Rows are points. Any point is a mix of the corners, with weights that add up to 1. It lies inside the corners' shape when no weight is negative. Is each point inside? If not, which corners have a negative weight?
(in the rows, 128 means zero)

Corners:
(1): [173 160 176]
(2): [147 166 115]
(3): [100  67  98]
(4): [111 131 109]
Points:
[150 156 134] -> inside
[143 124 138] -> outside (4)
[160 141 166] -> outside (2)
[125 116 131] -> outside (2)
[137 151 115] -> inside

Corners:
(1): [110 136  90 157 159 167 104 142 104]
(2): [141 143 133  56  83 155 134 139 117]
(3): [143 117 122 118 144 152 103  96 167]
(4): [ 93 147 130 134 149 147 112  86 106]
(5): [152 134  90 173 186 113  66  97  97]
(6): [102 184  70 174 167 113 103 166 119]
(7): [129  95 185  71  33 156 131 118 139]
(8): [139  94 180  69 118 136 147 153 128]
(9): [175 130 200  98  96 170 138 121 129]
(10): [121 125  93 172 163 120 139 102 106]
Points:
[123 126 137 116 129 147 116 107 130] -> inside
[126 139 127 122 129 137 124 138 115] -> outside (3)
[126 141 119 130 160 140 104 123 114] -> outside (7, 10)
[133 135 128 127 124 155 115 121 122] -> outside (8)
[163 138 125 135 150 148  98  93 107] -> outside (6, 7, 8)
[139 141 137 110 134 155 114 126 122] -> outside (7, 10)

Corners:
(1): [156 128 138 101 137 132 114 107 121 126 121 115 117 120 145 137 125 138
 124 133]
(2): [107 133 135 120 140 120 107 142 150 125 153 107 129 106 144 118 125 114
 110 134]
(3): [105 133 120 102 124 144 147 134 172 128 150 112 105 123 118 151 120 143
 115 143]
(4): [130 116 178 145 138 138 116 104 120 129 143 122 124 132 137 143 114 104
 162 111]
(5): [114 116 139 111 137 129 133 140 130 109 148 169 143  98 157 125 121 111
 138 134]
(6): [131 149 134 128 146 131 137 144 111 116 136 122 109 129 121 125 120 124
 152 119]
(7): [124 129 134 101 126 113 119 106 117 126 158 138 135 112 108 131 128 116
 119 135]
(8): [153 113 158 112 153 120 139 144 142 139 150 101 113 129 110 122 112 112
 131 136]
(9): [156 146 124 116 128 142 155 145 123 162 155 121 128 139 154 132 125 105
 113 123]
(10): [102 100 131 101 101 117 148 123 129 125 128 102 124  89 122 118 141 127
 121 134]
(11): [112 113 135 108   7 161 139 130 122 149 150 132 112 109 114  87 139 152
 121 138]
(12): [116 119 156 108 129 138  74 133 131 172 148 135 108 115 145 132 120 113
 158 122]
(13): [155 106 136 211 164  47 129 156 133 130  75 102  94 147 127 133 124 128
 127 144]
(14): [114 131 130  97 108 134 150 112 139 123 130 134 138 126 135  98 118 112
 135 137]
(15): [108 118 140 126 129 142 133 123 149 127 132 123 120 121 130 124 190 125
 126 145]
(16): [142 101 115 125 143 125 112 152 116 121 149 100 114 137 128 150 110 118
 141 139]
(17): [152 138 148 100 128 139 121 120 174 156 145 108 186  72 121 129 120 113
 166 142]
(18): [104 122 157 100  86 134 131 150 129 125 126 127 115 122 123 125 138 111
 124 129]
(19): [116 107 132  97 125 141 136 112 137 119 156 121 130 125 118 136 150 119
 133  85]
(20): [112 121 149 179 143 126 141 152 129 140 107 152 168 145 121 105 126 159
 115 139]
(21): [147 111 118 113 126 148 126 118 124 126 129 118 120 104 118 128 124 101
 122 121]
Points:
[ 99 108 163 132 107 113  98 132 143 142 139 114 132 114 128 109 138 121
 132 136] -> outside (1, 3, 5, 6, 9, 21)
[121 123 142 117 117 133 131 128 136 133 135 127 127 118 127 122 134 125
 128 128] -> outside (16)
[144 116 124 117  77 148 138 124 124 155 117 109 126 134 137 126 112 132
 137 121] -> outside (2, 5, 6, 7, 8, 15)
[122 123 134 124 116 137 131 131 137 137 130 112 121 123 130 127 136 127
 133 129] -> outside (5, 7, 8)
[112 110 127  98 109 149 151 138 141 118 143 125 123 121 133 119 136 123
 110 131] -> outside (4, 6, 7, 12, 13, 17)
[134 124 140 122 127 158 157 137 121 115 138 132 115 150 124 122 126 122
 123 121] -> outside (2, 7, 10, 12, 13, 17)
[114 113 138 119 114 127 134 131 141 124 137 125 131 113 124 121 131 122
 123 137] -> outside (1, 6, 9, 12)
[129 119 138 124 126 126 133 132 131 132 131 126 126 121 127 127 127 123
 133 132] -> outside (2)

Corners:
(1): [130 115 125 133 106 163 123 139 137 137 147  98 161  85 133 181 114 156
 163 156]
(2): [112 161  78 140 135 120 170 113 145 190 192  84 104 122 125 149 111  91
 101 114]
(3): [ 94  72 118  73 113 170 170 173 106  84 105 157 112 146 158  94 153 121
  83 141]
(4): [122 122  99  85 160 109 104 138  91 111  94 127  92 122 103  91 105 150
 155 157]
(5): [ 94 101 155  86 174  61 142  88 116  97 149 185  54 168 119  76 157 130
 193 175]
(6): [133 112 123  61 103 140 134 137 158 140 125 153 144 124 161  98 150  77
 109  92]
(7): [164  92 176  77 115  93  68  80 121  87  92 110 149 121 125 152 166 150
 162 145]
(8): [ 90 155  61 176 164 133 131 177 118 194 148 101 157  76 121 160 113 110
  73 116]
(9): [161 128 138 124 142 109 153 114 164  89 121 114 104 149 148  83 103 125
 155 172]
(10): [127  89 125  86  95 138 111 139 111  75 121 167 140 172 131  65 127 117
 125 114]
(11): [111 170 171 104 130  56 138  93 132 140 174  91  79  82 167  43 117 116
 139 152]
(12): [130 132 128 139 119  72 144 148 151 167 135 120  97 123 176 161 110 172
 132 169]
(13): [133 129 116 121 161  82 118  85 104 121 107 135 101  96 137 114  86 108
 158 136]
(14): [179 122 156 109 166 132  76  89  78 143  88  75 104 115 152 166 139 136
 186 151]
(15): [142 157 100 133 104 129 167 127 144 149 152 156 140 125 146 161 139 128
 113 167]
(16): [116 136 134 126  78 160 164 203 113  84 107 150 156 163 115 168 114 154
  95 106]
(17): [156 149  58 163 148 144 161 186  91 178 186  72 126  64 123  86 112  87
 135  92]
(18): [115 120 136 104 127  84 156  90 160 167 129 133 152 121 119 127  83 149
 120 166]
(19): [ 91 130  89 108 145  87 114 116 100 151  99 144 175 140 129 150 139 167
 104 108]
(20): [128 143 110 161 135 110 120 102 101 182  93 103 111  90 122 139 138 162
 143 138]
(21): [138 105 153  66 114 124 150  93 140  72 166 168  86 177 131  86 164 161
 103 107]
Points:
[126 124 124 119 126 127 130 127 126 133 138 117 130 111 135 134 124 138
 140 142] -> inside
[120 110 124 101 126 124 141 133 122 118 124 136 116 130 143 116 134 130
 123 140] -> inside
[128 129 117 112 142 108 131 115 132 164 136  95 125 101 137 122 120 134
 122 133] -> outside (5, 10, 13, 15, 16)
[120 120 121 115 128 121 132 143 114 127 119 122 125 121 132 123 119 132
 133 135] -> outside (15, 21)
[125 120 123 105 137 111 128 123 119 126 125 130 113 124 130 114 128 134
 143 143] -> inside
[114 120 113  83 128 124 152 149 116  86 159 143 103 151 129  56 140  97
  99  86] -> outside (1, 12, 14, 15, 18, 20)
[132 133 121 115 124 118 139 129 131 139 129 118 129 113 141 129 119 130
 119 133] -> outside (5, 10)
[118 135 131 136 135 101 142 148 118 128 125 125 133 119 146 127 112 129
 122 150] -> outside (1, 2, 4, 6, 20, 21)

Corners:
(1): [155 115 143 135 142 131 124 159 152 119 154 108 110 150 128 109 120 120
 152 130]
(2): [125 174 128 122 105 143 145 168  98 102  86 127 101 180 126 134 129 115
 155 147]
(3): [154  87 127 143 149 144 150  81 112 149 139 112  96 193 104  99 126 147
 158 144]
(4): [ 83  95 114 117 176 129 102 111 142 113  76 228 139 129 108 110 120 128
 113 135]
(5): [141 110 139 124 117 128 125 159  83 108 122 116 103 133 131 143 116 130
 105 115]
(6): [115 142 102 117 160 113  98  62 121 133 107 107  99 116 121 126 110 133
 130 177]
(7): [ 77 133  89 137 110 143  89 145 152 136 164 119 194 135 154 138 135 120
 150 148]
(8): [151 147 114 101 122 111 145 179 139  91  66 137 112 139 130 126  87 240
  91  79]
(9): [132 146 102 105 100  90 139 167 113 130 150  93 102 178 156 120  99 133
 143 141]
(10): [144 122 121  94 117 135 104 146 150 151 169 110 153 136 155 115 165 117
 124 130]
(11): [128 115 112 113 126 165 120 159 131 117 114 243 162 125 127 112 103 133
 139 123]
(12): [ 90 125  64 131 111 143 102  50 141 132 128 116 114 128 135 140 151 147
 162 149]
(13): [113 206 117 113 125  72 117 171 127 108 169  92  93 176 124 175 169 152
 142 127]
(14): [107  94 107 118 131 161 102  88 140 172 103 172 105 121 117 120 113 161
 137 159]
(15): [140 106  82 139 141 157 122 121 116 146 133 114  96 173  89 132 130 123
 170 162]
(16): [162  92 134 110 140 136 120 154 126 156 155 136 116 131 161 112 151 147
 165 114]
(17): [155 158  79  90 118 119 249 180 129 102 124 169 100 150 134 128 121 155
 175 130]
(18): [114 169  80 132 132 107 137 144 137 147 143 172 116 123 116 103 141 131
 140 143]
(19): [ 92 124  71 145 137 165  89 110 137 135 177 130 152 139 135 101 140 122
  93 156]
(20): [143  86 143  97 132 155 149 151  85 152 167 124 102 139 149 127 130 130
 162  48]
(21): [ 81  93 131 122 107 135 117 135  91 111 153  97 131 151 119 104 100 129
 169 136]
Points:
[133 127 114 122 130 131 136 161 128 123 144 138 128 153 132 116 128 136
 139 124] -> outside (6, 12, 14)
[110 124  98 128 131 137 123 120 118 134 139 141 120 148 124 120 127 127
 147 146] -> outside (1, 8, 10)
[131 127 104 110 128 127 129 142 131 143 145 134 116 131 135 124 128 146
 156 122] -> outside (2, 3, 4, 5, 19)
[132 132 110 120 132 130 129 141 128 129 136 132 113 150 129 126 131 138
 141 131] -> outside (21)

Corners:
(1): [165  96 136  90  74 115 118  81 111 154 124 131 125 157 114 105 144 109
 153  83]
(2): [107 166 122 128 183 170 179 165 139  82 153 113 167 143 178 122 149 118
  98 147]
(3): [144 164  85 142 172 174 144 176 143 113 146 148 141  88 179 128 116 147
  76 129]
(4): [141 135  76 165 142 153 149 179 116 153 161 123 134 141 138  86 155 116
  83 152]
(5): [118 136  80  95  82 138 142  69 160 157 143 105 159 127 106  86 117  99
 180  89]
(6): [110 152  71 200 147 164 122 223 170 122 143 141 161 156 162 118 136 122
  94 125]
(7): [157 110 108 126 186 194 122 148 161 118 169 145 126 154 132 133 101 118
  96 131]
(8): [154 172 108 129 187 173 115 167 106 156 176 131 157 108 163 168 156 139
 106 132]
(9): [111 177 156 163  99  96 110 109 114 164 117  84 121 139 146 111  74 157
 152 122]
(10): [129 130 113 170 203 134 157 129 148 123 174 140 112 113 162 153 180 108
 100 147]
(11): [ 59 173 146 109 111  85  98 117 109 173  79 131  95 134  80 129 113 166
  90 102]
(12): [137 101 145 112 104 101 121  44 135 158  85 131 141 160 107  66 142 153
 159  98]
(13): [140 146 116 142 176 112 136 192 127 104 158 136 145 127 156 143 125 170
 134 169]
(14): [134 160  97 175 183 154 129 205  65 118 164 167 130 114 155  97 160  95
 134 149]
(15): [112 161 121 176 128 152 119 163 132 124 189 192 126 100 122 122 134 165
  97 128]
(16): [116  48 166  95 107  93 122  62 132 172 116  84 168 122 147  98 141  94
 156 103]
(17): [139 143 182  96 122  98  80 114 151 164 115 102  84 107 117  85 125 130
 114 112]
(18): [ 70 176 124 116  88 108  78  62 129 143 110  96 105 136 154 123 113 184
 130 134]
(19): [133  99 126  88  61 183 140  67 139 154 102  83 141  99 127 107 140 134
 198  94]
(20): [127 136 148 154 117  97  72 118 114 102 133  82 116 107  95  99 120 182
 126  96]
(21): [140 181 157 145 126  72  98 101 113  94  82 108 150 128  96 140  81 153
 104 167]
Points:
[135 127 131 149 151 129 124 139 128 118 160 132 125 120 152 105 134 143
 112 130] -> outside (5, 6, 8, 11, 19, 21)
[130 138 114 130 148 146 133 141 137 129 139 133 141 132 143 120 139 128
 115 130] -> outside (9, 20)
[131 133 133 129 128 128 127 120 126 139 137 122 131 127 126 113 132 136
 133 124] -> outside (3, 6, 18)
[126 135 108 118 111 135 129 105 141 144 137 118 142 130 123 104 126 121
 145 108] -> inside
[129 134 130 126 131 128 122 119 125 135 135 119 131 126 132 113 132 134
 125 121] -> outside (6)
[139 129 111 146 141 149 133 133 122 135 141 113 143 133 149 111 140 122
 117 130] -> outside (5, 11, 13, 15, 17)
[128 162  97 144 157 156 131 162 133 113 144 124 139 126 153 139 125 135
 114 130] -> outside (4, 12, 15, 16, 17)
[119 140 118 138 135 127 130 126 126 139 136 124 137 127 138 120 141 130
 124 123] -> outside (7, 17)

Corners:
(1): [ 71 141 122 104 107 145 133  92 140 113  90 167 121 158 141 116 105  77
 195 125]
(2): [102 114 190 152 174 132 104 127 133  95 126 145 135  91  91  84 144 105
 138 114]
(3): [ 90 103 109 121  23  57 160  82 110 169 137 144  88 173 193 177 120 148
 128  96]
(4): [165 124 154 160 131 121  70 111  80 157 146 133 168 132  98 127 120 113
  80 134]
(5): [ 74 148 131 102 127 136 149 149 178 105 123 166 107 123 147 112 140 128
 167 164]
(6): [105 144 114 108 159 138 116 143 164 100  72 138 109 145  91  53 106  92
 147 158]
(7): [ 81 148  85 110 132 129 161 100 189  91  87 152  69 161 176 101  81  96
 175 159]
(8): [145 120  95  76  48  65 168  64 116 176 150  97 104 154 158 184  79 172
 104  92]
(9): [167 106 114 145 116 107  87 112 154 166 198 111 134  99 113 171 140 201
 110  66]
(10): [ 83 126  99 120 118 130 150 144  86 123  84 135 116 126 178 121 119  77
 154 136]
(11): [ 96 140 113 110  99 119 147 140 120 147 128 150 157 182 167 154 104  79
 140 104]
(12): [129 165 154  93 129 154 143 132 130  99 123 152 169 195 142  93 118 179
 150 113]
(13): [190  91 143 131 122 167 109 127 144 113 119 151 133 115 114 120 139 135
 121 129]
(14): [105  81 111 112  98  77 112 101 162 140 169 122 135 127 182 192 155 154
 156 105]
(15): [ 80  86 100 107 119 118 131 126 119 154 125 162 105 111 175 121 130 108
 124 108]
(16): [149 140 165 136 160 148 110  98 140 130 104 135 144 125  70 106 177 112
 100 120]
(17): [138  84  86 171 149 145 106 133 152 125 128 150 186  75  78 127 157 103
  95 122]
(18): [207  98 114 139 162 152 117 133 111 169 171 117 162 114  87  88 160 137
 104 119]
(19): [152 146 129 166 168 120  72 115 165 116  98 142 144  63  63  45 134  82
 119 124]
(20): [107 136 111 110 123  96 129 110 103 105 117 160 108 145 138 118 130  89
 152 123]
(21): [196 111 119 131 127 171 101 112 116 131 170 108 120 103  97  74 163 113
  92 118]
Points:
[ 90 143 101 104 112 120 150 116 142 129 100 152 117 156 143 111 109 111
 154 126] -> outside (2, 4, 13, 14, 21)
[118 121 121 118 122 122 129 117 138 128 130 139 122 127 133 119 128 124
 136 116] -> outside (4)
[137 128 129 124 118 131 129 111 136 128 121 134 121 139 127 110 120 124
 135 114] -> outside (4, 5, 14, 15, 17, 20)
[123 122 122 122 128 125 126 119 123 126 125 140 127 129 129 113 131 111
 136 122] -> inside
[117 122 128 132 140 127 115 122 135 138 132 139 150 120 129 127 132 118
 129 119] -> outside (3, 6, 13, 20, 21)
[131 123 114 122 119 125 123 114 137 132 128 138 126 131 132 120 129 122
 129 121] -> outside (2)
[116 128 131 116 113 115 131 112 129 131 129 136 127 151 144 140 122 133
 142 117] -> outside (15, 17, 19, 21)

Corners:
(1): [147 136  61 151 122 124  72 134 178 124 112 154 122 138 168  43 122 138
 139  59]
(2): [127 140 121 158 111 119 109 102 133 135 111 116 156 101 130  49 129 109
 167 110]
(3): [123 125 148 155 142 144 172 152 121 135 138 181 140 155 114  91 100 145
 137 149]
(4): [126  79 133 158  99 104 161 100  95 117 127  84 126 169 110 146 190 146
 156 152]
(5): [125  93 153 163  96 122 117 121 118 151 131 117 165 143 117 131 123 154
 166 140]
(6): [139 136 156 170 159  91 110 148 134 122 135 184 134 125 128 144 122 191
 144 154]
(7): [134  92 146 163 127 117 100 113 126 126 138 119 151 148 155 104 125 106
 144  47]
(8): [184  88 145 155 100 111  95 142  93 154   7 123 121 160 120 134 106 148
 152 135]
(9): [113 129 138 149 141 162  91  92 174 146 134 108 116  84 163 147 123 134
 148 102]
(10): [144 129 115 136 116 123 179 131 101 122 117 102 166 146  91 129 176 161
  96 167]
(11): [100 125 100 157 158 145 147 104 125 124 106 191 130  63 139 159 126 144
 167 147]
(12): [100 106 151 149  84 114 204 116 112 115 153 100 150 160  36 152  93 127
 150  90]
(13): [123 135 113 138 131 132 113 123 118 147 138  85  84 167 140 134 128 156
  43 155]
(14): [177 127 146 110 106 120 106 136 120 135 128 170 127 147 100 144  93 119
  93 151]
(15): [123 131 134 138 116 126 131  99 122  59 144 142 179 133 103 155 123 153
 168 153]
(16): [103 134 147 124 107 141 133 138 105 126 141 121 111 121 135 145 119 128
 145 156]
(17): [127 154  79 154 178  89  93 133 113 104 142 104 143 147 131 131 200 134
 121 157]
(18): [106 149 132 100 121 141 105  98 108 137 133 147 120 150 131  67 165 121
 151 100]
(19): [113 120 157  99 150 104 152 146 224 145 105 200 140 134 142 157 133 129
 100 139]
(20): [125 112 160 109 129 111 170 123 161 155 137 119 141 168 144  98 115 159
 126 129]
(21): [124  76 167 117 130  90 139 154 159 139 137 164 140 103 113  57  98 111
 147 132]
Points:
[125 123 133 160 135 114 109 125 147 128 125 132 138 129 144 138 115 146
 138 107] -> outside (3, 4, 10, 14, 18, 21)
[128 121 134 144 123 126 125 120 124 129 129 130 135 133 126 114 125 138
 142 126] -> outside (19)
[129 123 133 134 123 120 125 123 133 129 121 132 133 135 124 132 131 137
 128 134] -> outside (3)
[125 110 149 136 109 127 150 116 124 126 123 130 154 134 111 127 126 137
 152 136] -> outside (1, 6, 13, 17)

Corners:
(1): [145 144 107 124  78  66  89 127 104 135 152  96 140 146  95  91  75  84
 106 130]
(2): [168 126  67  56 115 147 103  78 119 139 103 141 115  98 164 135 150  80
 126 140]
(3): [177 159  71  61 113 172 189 129 200 173 137 156 155  71 148 182  67  86
  87 112]
(4): [100 198 156 100 147 128 144 142 156  72 156 134 139 165 184 144 102 165
 128 152]
(5): [153 136  82 104 144 140  97  45  99 121  96 137 116 147 113 111 147 109
 134 129]
(6): [187 173 132 114 136 135 139 108 143 137  90  92 104 141 157 115 167 112
 136 150]
(7): [ 85 179 145 126  79  89 107 108 115 104 124 108 122 114 165  98 107 120
 155 118]
(8): [172 117 141 112 163 136  95 120  95 159  91 149 140 134 101 123 128  72
 108 174]
(9): [184 150 130 167  88  93 111 158  87 110 135 139 145 138 112  70 106 142
 108 172]
(10): [126 134 174 159 161  96 115 141  93  90 131 118 115 105 155 125 155 145
 156 108]
(11): [121 131  97 145 125 134 173 145 147  90 125 124 160 144 135 105  81 118
  98 116]
(12): [126 106 100 105 159 100 107  89 141 145 132 149 125 101 181 133 145 101
 147 125]
(13): [102 144 119 105 153 185 129  96 151 120  94  92 121 151 136 102 123 172
 138  95]
(14): [104 115 142 158 141 127 156 103 170  75 102 120 140  95 140 175 101 141
 100 136]
(15): [127 151 159  95 132 100 113 115 152 105 146 142 140 138 124  98 106  81
 159 128]
(16): [ 69 121 162  81 147  83 134 116 155 117 106 136 103 128 130 129 109  95
 170 108]
(17): [106 135 104 153 113  93  83 134 145 144 118 103 101 101  84 104 101  82
 170  79]
(18): [140 142  98 123 114 113  99 153 114 156 127 154 177 147 124  98 129 160
 153 112]
(19): [168 121 120  82 107 123 107  72  90 115  92 150 103 161 199 134 166 137
 169 134]
(20): [ 96 184 124  81 117  89 132 127 163  98 155 140 183 123 181 132  48 149
 163 170]
(21): [130 153  96 148 122 187 141 101 120 146 145  76  91 147 112 134 163 121
 102  92]
Points:
[126 144 124 124 124 114 122 121 132 121 124 123 132 131 133 116 111 120
 136 121] -> outside (2)
[150 114  96 124 127 121 117 113 122 144 125 138 128 116 114 123 125  92
 123 111] -> outside (4, 6, 7, 13, 20)
[113 148 110 136 122 115 117 113 129 113 127 105 124 132 128 109 115 126
 131 114] -> outside (3, 8, 15, 19)
[139 124 113 140 133 122 110 109 114 134 104 113 117 126 117 106 138 106
 125 122] -> outside (3, 4, 15, 19, 20)
